Each row of a before or after table is a point. One or more steps were done to the points. Then noise was added and the rows were shuffled. The steps act on how far a point lies along the listed directions, d1 being the first. Write out the steps. A step turns or swaps two directions, mirrors them in a line or flattens them onto one, adds a multiple of one to another, or multiplies one. Angles are multiples of 10 degrees, from the lower direction toward the higher: turns from -170 to 170, lines from 10 to 170 but not 90. Use the fewest steps. Two steps may share a direction if one is a turn and the other turns, adds or multiplies; they go together, in the order done. Otherwise the lowest direction goes first.

Directions:
(1): [ 71  22 -14]
(2): [ -2 -36 -67]
(3): [-26  63 -34]
Before:
[[  9 -25 -63]
 [ 21 -55 -19]
 [ -6 -45 -62]
 [ 38 -21 -92]
 [ -2  16  68]
 [ 53 -30  15]
 [ -3  -3  -8]
 [ 60 -29 -38]]
After (8 x 3):
[[  7 -35 -94]
 [-13 -33 -59]
 [ 21  24  62]
 [-30 -49 -51]
 [  6 -59 -15]
 [ -6  -3  -7]
 [ 41 -42 -47]
 [ 51 -37   3]]
Steps: turn d1 and d2 by 20 degrees

Directions:
(1): [-8 58 49 43]
(2): [ 39 -31  67 -26]
(3): [ 72  40 -28 -10]
(4): [-29  41   9 -71]
Before, 8 rows:
[[ 17 -75  33  29]
 [ 35  27  43  -8]
 [ 32  49   1  10]
 [  0  72 -30  29]
 [  0 -61 -41  19]
 [-32  20 -28  -8]
 [ -9 -18 -85  -6]
 [ 68  49  73  -1]]
After, 8 rows:
[[ -7 -22  -8 -38]
 [  3  94 -43  38]
 [ 23  30 -45  -6]
 [ -3  59 -20  17]
 [ -8 -12  40  79]
 [ 51 -55  21 -37]
 [ 17 -10 -76 -34]
 [ 28 -57  36  21]]
Steps: turn d1 and d2 by -100 degrees

Directions:
(1): [-87  18 -15  -8 -23  53]
(2): [35 64 41  0 30 60]
(3): [ -5 -72  40  49  21  43]
(4): [-16 -22 -15 -61  83   2]
(5): [-47  21  75   7  16 -55]
(6): [-16  30 -47  73  50 -16]
Before (11 x 6):
[[ 51 -10 -22  20  53  50]
 [-71 -39 -12  -2  95 -12]
 [-31   4  10  29  23 -13]
 [ 33  -6 -32 -75  48 -18]
 [ 24 -45 -33  23  46 -32]
 [ 21  32  30 -65  13 -26]
 [-13  -7  19 -13  -5 -31]
 [-66  17 -29 -25  16 -18]
 [ 41 -37   9 -69  24 -24]
 [-64 -45  32 -38  28  -2]
 [-26   9 -21 -12 -19  -9]]
After, 11 rows:
[[-23  -9 -14  11  42   2]
 [-67 -39  43 -29  20  -8]
 [ 23 -12  63 -30 -16 -60]
 [ -4 -18  -6 -31  13 -17]
 [  3  36  56  -9 -17 -74]
 [-24   9 -22 -15 -18  -8]
 [-71  23 -16 -15   6 -27]
 [ 20  33  33 -62  11 -27]
 [ 10 -25   9  54  15 -58]
 [ 27  23  49  73   1   6]
 [-87 -18  36  36  58 -44]]
Steps: swap d4 and d5

Directions:
(1): [ -7  -8 -89 -13 -28  42  31  41]
(2): [ 17  -7 -20 -51  14 -14  58 -78]
(3): [-19 -80  12  10  65  -1  34  31]
(4): [-34  20 -45  22  12 -95   3  10]
(5): [-47 -32  -2  69 -46  16  12 -54]
(6): [-89  38  33 -41   0  16  27  13]
Before, 9 rows:
[[-49  -7  30  27 -44  21   0  19]
 [ 79   0   4 -39  26  -9 -19 -73]
 [-21 -28 -28  49 -33  23  -5 -21]
 [-63 -22 -50  25 -20 -10  57 -74]
 [-54  18   3  40  20 -95  11  19]
 [ 20  17 -48  77 -80  30  -3   3]
 [ 15  59 -29 -67  36 -66  12 -24]
 [ 59  64  45 -10 -10 -51 -39 -65]
 [ 36 -41 -10  20 -16  62 -29  10]]
After:
[[ -5  28   8 -17  34 -53 -27  25]
 [-65   4  20  29  12 -50 -25   0]
 [ 38  -3   0 -38 -22  79  20 -71]
 [ 59 -10   8 -42  17  66   7  67]
 [-32  66 -41 -45 -73  51  29 -16]
 [ 62  15 -16 -65  72 -52  10  -9]
 [-68  22 -20 -39 -17  21  39 -72]
 [ 25  -3 -19  21  -9 -42 -21  53]
 [  7  90  53   5   2 -58 -28  26]]
Steps: turn d1 and d6 by -160 degrees; turn d4 and d5 by -140 degrees

Directions:
(1): [ 54  52 -95   4   0   2  31 -27  -6]
(2): [ -9 -70  -8  20  62   7  78 -31  -5]
Before:
[[-31  51  62 -18 -56   4 -75  47   3]
 [ 26  94 -48 -11 -60  -1 -57   5   5]
 [-33 -27  40  -3  -3  -2   0 -13  -7]
 [-15  35  23  -8 -51 -17 -53  52   8]
 [-18 -11  18   3   0  15   2   7   3]
 [ 13  -9 -28   2   1   1   7   2   3]
 [  2  30  49 -13 -41 -10 -55  30  17]
 [  7   9 -24  12  21   4  10 -22  13]]
After, 8 rows:
[[ 14   2 -27   1  -6   0  -1   3   4]
 [ -2  76   2 -15 -67  -2 -86  26   8]
 [-30 -33  25   0   8  -2  18 -20  -6]
 [-13 -14  13   5   4  14  11   4  -1]
 [-15  -3  74 -11 -26 -10 -40  30  17]
 [ 10  20 -27  11  11   0   1 -20  13]
 [-31   2  54  -5 -38 -20 -45  55  10]
 [-55   7  94 -11 -30   7 -58  50   0]]
Steps: turn d1 and d2 by -30 degrees

Directions:
(1): [ -6 -43  47  -8 -12 -68  29 -73  15  38   6]
(2): [-24  -3  13 -17 -54 -13 -29  36   9  38 -95]
(3): [-59  54  30 -13  18 -24  64   3 -13 -58 -30]
(4): [ 16 -27 -30  41  39 -48 -45 -26 -39 -51 -50]
(5): [ -9 -13  -3 -90  70 -18 -18  24 -36  31   5]
Before (12 x 11):
[[  0 -46  -4 -18  20 -56 -10 -21 -20  30 -52]
 [ 15  -1  18 -23  43  -3 -15  -4  -4  28  37]
 [-15 -50  17   7  -9 -30 -11 -44  31  44 -22]
 [-12 -27  20 -12 -50  -8 -12  12  19  20 -54]
 [ -1  -4  -3  45 -54  -5  -8   8  22  12 -55]
 [-53   5   7   3 -58  44   0  54  62  52 -54]
 [-11  30 -23 -38  20  44   3  42 -16  12   5]
 [-25 -17  16 -31  46 -13 -13  24   6  10  10]
 [  1  -5  30  -1 -87 -12 -26  31  31  54 -73]
 [-13  80 -14   6 -16  88  56  64  15 -82  68]
 [ 14  -3  19 -18  18 -20  38 -25  22  31  30]
 [-58  38  17 -31  35  25  43  32 -15 -30   5]]
After:
[[ -2 -14   9  46 -50 -15   1 -10  23  16 -42]
 [-16 -37   5   6 -15 -11 -27 -11  27  42 -42]
 [ -1 -38 -15 -18  18 -45 -20  -8 -21  30 -62]
 [ -8  58   3   6  -7  63  75  21  19 -77  98]
 [ -6  13  -7 -37  25  24  20   7 -13  17  27]
 [ 10  14   3 -14  13   5  22  15  18  22   6]
 [  4 -18  41  -1 -81 -29 -12   4  36  59 -55]
 [-58  32  23 -33  38  19  50  16 -12 -27  17]
 [-12 -32  27 -13 -45 -16  -6  -2  20  22 -46]
 [-48 -15  28   5 -50  16  25   4  66  61 -24]
 [-26 -18  12 -30  46 -12 -14  29   5  10   8]
 [ 14  10  12 -21  41   6 -24  13  -6  24  26]]
Steps: flatten d1 and d2 onto the line at 60 degrees

Directions:
(1): [-33  19 -22 -19 -11 -83   0 -17   8 -95  14 -19]
(2): [ -2  19  33 -32   6 -29 -70 -24  27  16 -94  26]
Before (11 x 12):
[[ -2  24  10 -25  12 -40 -43 -16   7   8 -50  13]
 [ 20 -21 -25  23  -7  39  59   2 -13   6  51 -14]
 [  3  28 -21   1  -8 -22  42  -2  -1 -49  51 -21]
 [  4 -16  -7  13   3   9  50  17 -27 -22  53 -15]
 [ -4  -6 -14  50  -4  15  18   4 -16  -9  49 -19]
 [ 11 -17 -37   9 -12  36  28  16 -10   3  46  -9]
 [  9  16  18 -11  11 -17 -39  -5   5  13 -62  16]
 [ 37  -5  23  18   8  71  18  21 -20  95   8  13]
 [-16  -1 -27   0 -11 -28 -16 -13   6 -31   9  -5]
 [-16  -2  12 -28   4  -3 -53 -16  18  33 -85  13]
 [ 30 -13  -3  34 -21  50  44  20   0  34  53 -13]]
After:
[[ -6  12 -19 -29 -12 -33 -34 -18  20 -37 -30   6]
 [ -1   7  26 -28   7 -40 -30 -15   1 -23 -55   8]
 [ -5  16  -5 -27  -6 -52 -18 -38  20 -45 -47   3]
 [-10  26   2 -16 -27 -66 -18 -23  31 -57 -15 -12]
 [  5 -11  -4  10  -3  20 -28  -5   4  36 -16  13]
 [-16  19  10  16   0 -31 -44 -23  11 -21 -39  -1]
 [ 19  -5 -12  18   9  37  33  22 -25  45  43  -6]
 [-10 -31 -37  20  -7  51  52  19 -24  16  56 -25]
 [ 17  -7 -15  27   6  30  38  28 -26  14  39  -8]
 [-25  22 -21 -11 -14 -77  33  -6  -8 -80  48 -23]
 [ 20  38  25 -21   8   0 -33 -21  23  24 -56  17]]
Steps: turn d1 and d2 by 150 degrees

Directions:
(1): [-64  31  28 -19  30 -85 -41  45   6 -59 -24  11   6 -68]
(2): [-58  43 -22  46 -53  17 -21  21  30  14  73  91 -12  13]
(3): [ -2  26 -10  63  66  -4 -11 -61  40 -46  20 -33 -92  16]
(4): [-46 -10  -7  40  66  82 -25 -39 -50  -5   0  14  66 -51]
Before, 10 rows:
[[-27 -19   6 -10  65  -5 -45 -26 -57 -23 -37 -28  31 -43]
 [ 55 -25  13 -54  15 -52  15 -33 -15  -5 -39  -4 -29  11]
 [-31  19   6 -13 -22 -44 -23  49   6  -9   0  43   6  -9]
 [ 16  -1  19 -62 -61 -48  24  48  -5  17  -1  23  17 -19]
 [-32 -10   2 -13  -5  17 -18  28 -15   1  15  29  43   1]
 [-27   6 -32 -15 -56   8   4 -12  32  42  48  17  -1  21]
 [ 17  15 -31  38   5  45   3 -24   5  17  25   4 -15  18]
 [ 11  14 -32  35 -39  56 -17  -9   2  36  45  48   1  23]
 [  1 -48  27 -30  13  21   8  21 -78  19 -38  -4  94 -66]
 [ 28 -25  -6  39  62  88  18 -73 -13  29 -11 -53 -12  33]]
After, 10 rows:
[[-10  -4   1  27  66  24 -23 -29 -22 -24 -17 -15   5 -17]
 [ 15  12   2 -28 -94 -19  24  51  38  62  20  31 -25  66]
 [ 18  30 -19  11 -23 -21   0  15  34   4  20   5 -43  25]
 [ 20 -29   0  -5  37  21   5 -20  -3 -10  -3 -39  -7  31]
 [-25  10 -13 -14  20 -44  -8 -36  41 -18  10 -47 -46  -6]
 [-12 -13  13 -54 -11 -35 -13   8 -40   6 -20  67  39 -35]
 [ 42  21 -11  15   4 -36 -16 -14  37 -18   7 -26 -78  27]
 [ 80 -67  13 -32  -9  32  50 -11 -53  46 -35 -49  40   5]
 [ 17 -37 -24  -9 -31  59  -5 -18 -52  59   7  14  43  31]
 [  3 -10  27 -28  56 -20   5 -17 -31 -33 -34 -36  16 -66]]
Steps: turn d1 and d4 by 100 degrees; swap d2 and d3

Directions:
(1): [-15 -12  -7 -49  11  72  -2  70 -59   5  36  20  44   2 -17 -34  14   8]
(2): [ 31 -14  27 -10  -2  21  51 -21  15  -3 -25 -20  61  -6 -46  15   5 -95]
(3): [-94 -14 -14  29 -28  23 -33  -5  14  76 -28   9  19 -14 -13  14 -36 -22]
(4): [ 33  23 -15 -38  51 -28   1   3   9  31 -47  67  -3  13 -44 -28 -67   9]
Before (9 x 18):
[[-36 -25  10  26 -25  13  20 -11  27   1   6 -31   9   0 -19   5  10 -50]
 [ 15   3  -4  -1  13 -18   1   3  -8 -16   6  12 -24  18  -6 -11 -11  37]
 [ 13  -4 -15  -7   2   2 -17  24 -23 -32  28 -15 -28   8  50  11  42  57]
 [-19 -14  21   5 -35  47  12   1   5   4  -4 -30  34 -13  -2  29  40 -60]
 [ 27   7  -5 -20   9  14   3  27 -27 -50  35   1   3   7  23 -13  47  50]
 [  6  15 -11   9  15 -19 -36  15  -8 -15  16 -15 -60   8  51  -8  10  95]
 [-26 -11   0  -9 -15  41   2  30 -31  14  23 -24   9 -13   2   4  35  -4]
 [ 29  20 -11  17 -11 -37  -5 -20   9 -34  23  -1 -39  13  55   5  16  40]
 [-41 -14  12  34 -33  15  -6 -11  26  21   0 -26  16  -6  12  22  11 -26]]
After:
[[-31 -39   7  10 -37  54  13   3  -6   2   3 -53  54 -12   6  43  47 -61]
 [-25 -19   8 -11 -24  62   4  47 -52 -14  55 -46  14 -16  20   2  70   5]
 [ 15 -16  29  12  -4  24  36 -28  24   9 -36 -54  49 -10 -26  28  10 -80]
 [  8  -7  20  34 -27  -7   1  -7  10 -51  46 -51 -26   0  59  19  59  25]
 [  3  -6   2   0  10  -2  16 -12   9  17 -25  15  15  12 -43   0 -31 -22]
 [-13  -5   7  46 -44 -14  18 -58  42  10 -20 -29  24  -6  16  44   4 -69]
 [-38  -7   6  19 -47  38 -28  28 -23 -36  55 -41 -30  -6  69  21  78  43]
 [-25 -16   2  37 -26 -11  -6   4  13 -41  54 -43 -50   6  38  -2  44  31]
 [-59 -25   0   4 -30  72   4  23 -17  18   7 -16  69 -16 -13  10  32 -35]]
Steps: multiply d1 by 1.6; turn d2 and d3 by 170 degrees; multiply d4 by 2

Directions:
(1): [-11  41  54  60  47   6 -20  -5  25 -15   0  72  37 -27  39 -22  34  19
  41   5]
(2): [ 44  24  38 -25 -25  10  28 -33 -64   5 -13  47 -14   0   3 -12 -56  43
   8 -71]
(3): [ 48 -18 -13  13 -48   6 -14  37  12  35 -18  54  52 -44  -4  58 -11 -67
  -5 -16]
(4): [-47  23  55  15  10 -68 -37   4  -7   9 -32   2   0  -8 -95  26 -25   3
 -25  -1]
(5): [ 16 -16  20 -48  11 -68 -46 -39  12 -13  68  12 -16  -4  49  38 -42 -16
  26  27]
Before, 12 rows:
[[ 42  22  20  54 -21  37  -4  28 -10  17 -44  48  43 -50 -31  39 -18 -45
  -12 -48]
 [ 79  34   7  -9  -9  28  34 -14 -24  -9  20  57   6 -18  83  -6 -29  18
   45 -69]
 [ -7 -75 -51 -34 -29 -55 -31  34  -2  24 -14 -62 -17  26 -76  51 -17 -63
  -49  23]
 [-78 -20 -44   9  13  33  22  40  16  -9 -26 -86  -6  51 -60 -52  60   7
  -46  45]
 [  8   2 -10  27  -2  35  28  33  23   9  -7   7  39 -17 -29  -9  31  10
  -22 -17]
 [ 37 -14 -40  10 -27  95  86  35 -35  -1 -19 -23 -26  30 -13 -65  30  28
  -19 -73]
 [-24 -41 -42 -35 -27   7  46  14 -37   9 -27 -56 -27  21 -71 -24   7  -2
  -34 -12]
 [ 32 -24 -43 -22 -38  20  25  14  -8   8  19   2 -13  -5  35   6  -4  -7
    5   5]
 [ 27 -14 -12  13 -19  48  -8  19  10  26 -29   8  10 -13  17   7  13 -10
   -3 -19]
 [ 12 -10   7  28   4  40  22   0  -9  -2  -1  26 -23   5  27 -10 -10  45
    0 -14]
 [  2  33  31  18   8  45  21 -17 -29  -8  15  65 -17  21  40 -64  -3  77
   37 -27]
 [-22 -42 -37 -41   1 -11 -18 -10  28  -7  41 -93 -28  32 -26  41  -9 -29
  -11  40]]
After:
[[ 11  16  39   1   3   5 -24 -13 -12  17 -18  19  -9  -4  -2   2 -15  27
    3 -26]
 [ 35  46  40  51   1 -17 -17  36  15  17 -19  84  58 -59   5  46 -11 -29
   25 -45]
 [  1 -19   9  48   3   4 -16  22  26   8  -3  39   5 -19   8  31  -1   4
   -8  10]
 [-49 -12  -2 -21  18 -13  -6 -19  -2 -15  14 -84 -41  39 -71   9 -13  16
  -19  13]
 [ -2 -42 -26 -66 -16 -33  11 -20 -63   0 -13 -70 -68  63 -63  -9 -46  23
  -39 -27]
 [ 68  20  20   0 -16  48  20 -20 -44  -6  -1  34  -3 -21  30   5 -52   0
    8 -68]
 [-11  -4  40  32  -4 -53 -32  44  23   7   3  26  17 -19 -69  33   3 -36
  -18 -22]
 [-17  18  35  11 -11 -38  -6  10 -13   9 -17  26 -10 -19 -45  12 -21  24
   -7  -4]
 [ 15   9  17 -13   8   5  19  -8   7  -1  26  10  10  -7  -7  -9  -4  31
   -5 -17]
 [-30 -47 -20 -38 -20 -46   6  11 -15  12  -3 -43 -18   9 -75  11  -6 -28
  -29  10]
 [-68 -21 -16 -27  28 -19  -9   3  16 -21  22 -76 -30  51 -34 -35  21  13
  -28  53]
 [ -1  -5  -1  56  -9  18 -37  47  48  17  15  80  50 -21  22  17  33 -32
   24  34]]
Steps: mirror d1 and d4 in the line at 160 degrees; swap d2 and d3; multiply d5 by 0

Directions:
(1): [ 16 -22  46 -19  60   4   8  45 -47 -48  30 -10  16  -5 -40 -18 -42 -59
  19  24 -24 -27   6 -12]
(2): [ 18 -29  35  25 -13  -7  33  28  -5   8 -40  48  11  65  -6  -5  68  20
  15  -1 -51 -25  19 -45]
(3): [-23   5 -40  30 -50  64  -8  13  20 -22  -8  31 -21  10 -11  -6 -73 -11
  17   5   2 -12  50 -58]
(4): [-38  16  39 -14  54  14 -37 -68  20  12 -53  20   9  24 -46  15   0 -25
 -45  12  30  -3  -1 -37]
(5): [ 34 -41  21  15  20  48   3 -31  26  19   6  10  -1 -49  64 -42  19 -51
 -35 -36 -17 -10  41   4]
(6): [  0   7 -24  24 -10  21 -95  18 -17 -19   6  20   0  18  -1  59  43 -53
   8 -10 -29 -14   2  50]
Before, 12 rows:
[[ 19  -8   9  -2   5  -1   9   9  -4  -1   8  -5   4  -8   6 -14  -4  -8
    1  -4  -9  -8   2  10]
 [  1  -1  -1  -5  22   1 -33 -22 -10   3   8  -9   6  -7  17  15  23 -28
  -16  -7  -8  -8 -13  39]
 [ -1  -5   8  -2   3   6 -15 -22  14   6 -11  13   2   7   7   8  21  -4
  -11 -10   0  -2   0   3]
 [-16   5  -6  14  -4  21  -7  -1   4  -5  14   1   2  -8  -4   8 -29  -8
    3  -3   8  -6   7 -13]
 [ -5   4  -9  14  -9  10 -21   0  -1   1 -13  18   2  25  -4  15  18  -7
   -3  -4 -13  -6  11  -4]
 [ -3  -2   6 -15  13  -5   9  -1   0  -6  15 -10   0 -14 -13 -12 -33   1
    3   8  11  -6  -2 -11]
 [  5   1   4  -8  22   5 -40  -7  -7  -6   1   5   4  -8   0  20  12 -36
   -9  -7  -6  -6  -2  18]
 [-11  13   4  -4   8   0 -14 -14   0  -2   0 -12   4   1  -4   3 -17 -12
   -4   0  12  -1  -5   0]
 [ -6 -12   4   5  15  26 -19 -13   1  -2  -1   1  -9 -12  13   3 -10 -28
   -3  -7  -2   1  13  13]
 [  5   0  -4   3   9   7 -12 -22  17  13  -7   5  -5 -13  10  15   4  -1
  -21 -18   6  -4   5  10]
 [  2  10   3 -18  22 -17 -15 -15   6   0  13 -24   1 -19  -5   2  -2   2
  -16   3  26  10 -18  33]
 [ 28 -15   4   5  -4   2  24   3   2   5  19 -15  -8 -35  36 -30  14  -9
   -3 -15  -9   8   5  26]]
After:
[[-14   4 -12   3   8  13 -45 -15  -2   0   2  -6 -11  -8   8  29   3 -23
   -1  -7   5   9  -4  40]
 [-16  17 -16  -3  -9   5 -14   7   7 -19   4  -3  -8   7 -31   8 -40   9
    6  16  23  -1   2  -7]
 [-13  17   0  -2   0  -7 -15 -12   0   1  -6  -9   4  12  -9  11  -8   0
    0   2  11   0  -9  -3]
 [-19  15 -40  18 -10  38 -87   0 -14 -23   9  13  -5  12  -3  48  -7 -55
    3  -1 -15 -19   7  33]
 [ -9   5  -2 -17  -7 -23  37 -18  18  18  -2 -11  -4  -6  -4 -18 -19  49
   -3   6  25  10 -11 -23]
 [ 10   0 -16   1 -17  13  26   6   5  -7  25 -22 -16 -42  19 -33 -39  -3
    6  -3  10  13   9   9]
 [ -1  -6   9  -3  16  19 -33  -9   2 -15   2  11   3   1  -4  12   0 -34
   -5  -3  -4 -11   7   7]
 [-10   9   6   2   8 -15  -6  -9  -3  11  12 -10  10  -4   0  20  15  10
   -3  -4   8   3 -21  17]
 [  2   3   1  -5  25   8 -23  -2  -4 -10   7  -1  -2 -12 -12  21 -19 -24
  -10  -6   2 -12   2  12]
 [  7  -3   0  15  11  11 -54   5 -16  -7  -1  16   9  18   1  29  42 -43
   -6 -10 -28 -14   7  29]
 [  8   3 -12   3 -17   6   7  -3  12   6   3  -4  -5 -11  13 -11 -14   9
   -1  -8   4   0   4   6]
 [ -9  17 -32  12 -10  26 -95  -1  -4 -15  -3  22  -5   7  -3  57  17 -49
   -1 -11  -9  -8   4  33]]
Steps: turn d1 and d3 by 170 degrees; turn d2 and d5 by 50 degrees; multiply d6 by 2.5
